Rows are points. Each copy is the shape, with its points in the same order, stretched, turned, moved and blurred by noise. Is it also mirrored, or only turned?

Shape:
[3 12 13]
[5 5 14]
[-1 -27 -39]
[-4 14 3]
[-2 17 -3]
[6 -15 -54]
[19 7 -3]
[-3 13 13]
[2 4 1]
Copy 1 (9 x 3):
[-8 14 15]
[-5 7 15]
[12 -21 -41]
[-8 15 5]
[-1 18 1]
[30 -11 -48]
[17 7 8]
[-11 15 14]
[-2 6 3]
Copy 1 is: only turned
Copy 2:
[-6 -12 12]
[-4 -4 15]
[18 30 -48]
[-10 -13 0]
[-7 -17 -6]
[27 18 -60]
[16 -8 0]
[-15 -14 12]
[-2 -4 0]
Copy 2 is: mirrored
Copy 3, 9 rows:
[-13 7 8]
[-9 4 6]
[31 20 -37]
[-11 13 -3]
[-11 23 1]
[37 41 -31]
[8 19 9]
[-15 7 2]
[-4 9 -1]
Copy 3 is: only turned
Copy 4 (9 x 3):
[-5 5 22]
[-1 8 21]
[31 -35 -3]
[-12 -7 16]
[-11 -15 18]
[28 -54 7]
[11 -7 29]
[-11 4 18]
[1 -7 17]
Copy 4 is: mirrored

Shape, 8 rows:
[4 21 -13 -17]
[17 9 -19 -10]
[-1 11 -25 34]
[-29 21 29 9]
[-11 -18 -6 16]
[-5 7 -17 -7]
[-26 -43 36 3]
[26 2 -15 3]
Copy 1, 8 rows:
[16 17 1 -15]
[31 -2 2 -7]
[8 -39 -25 -32]
[-44 2 3 -2]
[-6 -29 -26 10]
[10 4 -14 -6]
[-40 -23 -9 60]
[33 -18 5 -7]
Copy 1 is: mirrored
Copy 2, 8 rows:
[-3 31 -21 2]
[7 31 -8 -2]
[0 13 11 44]
[-24 -26 -29 22]
[-12 -9 18 6]
[-13 22 -6 6]
[-27 -52 13 -25]
[23 22 1 2]
Copy 2 is: mirrored

Shape (12 x 8):
[16 -4 20 19 21 -18 9 -12]
[0 3 -24 24 24 4 -2 -32]
[-43 -16 -19 5 21 1 -9 -20]
[-18 31 -21 -25 7 -25 -33 4]
[6 -12 -13 -22 -23 6 19 7]
[-23 -21 -21 39 20 13 18 -31]
[13 21 29 -8 -2 17 8 22]
[4 -20 5 -11 -11 1 -18 -36]
[13 4 30 38 -22 7 4 6]
[-8 -23 22 -21 9 22 -22 20]
[12 -5 20 14 -12 -17 -27 -4]
[-6 33 -13 10 -6 -21 23 -40]
Copy 1:
[-24 -28 15 -1 15 20 13 -5]
[-9 -16 -1 15 35 11 -20 -13]
[6 -34 -30 2 30 -3 -18 8]
[-5 -25 0 -14 -6 -41 -28 -3]
[13 -4 -20 0 -13 1 14 -23]
[-5 -21 -26 22 39 30 -12 -1]
[-10 12 10 -19 -9 4 19 9]
[27 -28 10 10 16 -1 11 -8]
[-8 -2 17 12 -15 32 13 19]
[21 -16 -5 -38 3 8 10 10]
[5 -32 26 1 -12 12 2 7]
[-23 -12 -1 36 15 -18 -1 -8]
Copy 1 is: mirrored
Copy 2:
[0 -24 28 -7 -2 10 -24 17]
[8 -32 5 31 27 9 -19 10]
[-24 -30 -18 20 40 11 11 -20]
[14 18 -35 -13 31 9 5 -14]
[13 -10 7 1 -4 -3 48 7]
[-18 -54 2 38 26 22 1 7]
[-4 20 17 8 -6 0 9 30]
[6 -20 14 23 -7 -11 4 -28]
[-7 -15 3 18 -36 3 -12 42]
[-29 3 11 13 9 -29 18 -4]
[3 -10 -8 7 -25 -12 -21 3]
[32 -15 -8 16 2 49 -2 7]
Copy 2 is: mirrored
Copy 3, 12 rows:
[-13 3 37 3 23 -1 -16 8]
[-25 26 5 30 17 -24 3 -11]
[-27 10 -12 0 2 -34 -12 -43]
[-3 17 -4 -19 -34 -60 -16 20]
[18 -28 -7 10 -13 -3 16 -4]
[-42 10 1 31 25 -7 13 -46]
[10 13 16 -13 -27 23 -7 16]
[21 -9 0 22 5 -25 -37 -21]
[-24 -12 22 20 -17 21 -20 5]
[11 0 -18 -24 0 15 -43 -10]
[-11 -14 10 10 -5 -16 -49 15]
[-6 10 37 25 -26 -42 23 -4]
Copy 3 is: only turned

Shape, 14 rows:
[13 14 -4 12 -12 -36 22 34 -4]
[19 1 19 28 38 -22 4 -20 0]
[27 24 1 9 33 -10 19 -13 8]
[-11 21 -6 -48 9 10 -34 24 -8]
[-25 -2 2 -32 23 36 -29 32 -17]
[-9 14 16 26 10 0 -2 -29 3]
[28 -15 2 10 -8 -27 -21 7 -9]
[0 12 13 -19 9 27 -40 44 1]
[3 2 -21 16 25 -15 5 -14 24]
[24 5 14 -4 -26 -30 -13 10 0]
[8 -3 8 -5 -9 -34 -16 16 -32]
[32 -4 -9 12 -25 -12 2 13 -21]
[-9 -11 14 -52 4 28 -7 30 0]
[1 1 5 22 32 -24 23 -2 32]
Copy 1, 14 rows:
[4 11 3 -23 -18 0 43 18 -11]
[-20 -31 -15 0 7 24 53 3 -13]
[-4 -12 0 7 18 -1 54 -7 -18]
[24 -8 -4 1 35 -29 -37 4 -19]
[27 -23 -2 32 18 -1 -50 5 -33]
[-28 -2 4 14 20 33 22 17 -5]
[10 -1 -29 -32 6 26 34 -3 3]
[48 -16 8 5 32 13 -21 10 -17]
[-2 -4 -24 20 2 -1 42 9 10]
[0 4 -1 -44 14 10 25 2 7]
[-14 -4 -29 -37 0 10 7 11 -20]
[12 20 -17 -19 -3 27 32 -6 -17]
[29 -22 22 13 2 -11 -37 -17 -13]
[-10 -22 -1 14 -15 10 52 16 4]
Copy 1 is: mirrored
Copy 2, 14 rows:
[32 -18 2 2 13 -13 3 13 -37]
[32 23 18 9 -34 -13 27 -21 -27]
[19 20 16 3 -3 -33 24 -30 -36]
[-2 1 -13 10 53 27 -14 -23 24]
[-8 5 -6 25 37 24 1 -4 60]
[-8 23 17 -2 -25 -10 -1 -11 -12]
[40 11 -24 -5 -15 10 5 7 -20]
[13 33 4 26 36 25 -2 9 38]
[31 10 9 -9 -17 -38 -4 -37 -16]
[25 10 -7 -15 8 16 4 11 -31]
[23 -21 -22 9 4 30 2 10 -15]
[19 3 -35 -3 5 -5 5 22 -26]
[-5 10 -2 -19 51 26 13 -3 51]
[36 12 39 -14 -20 -33 10 -29 -17]
Copy 2 is: only turned
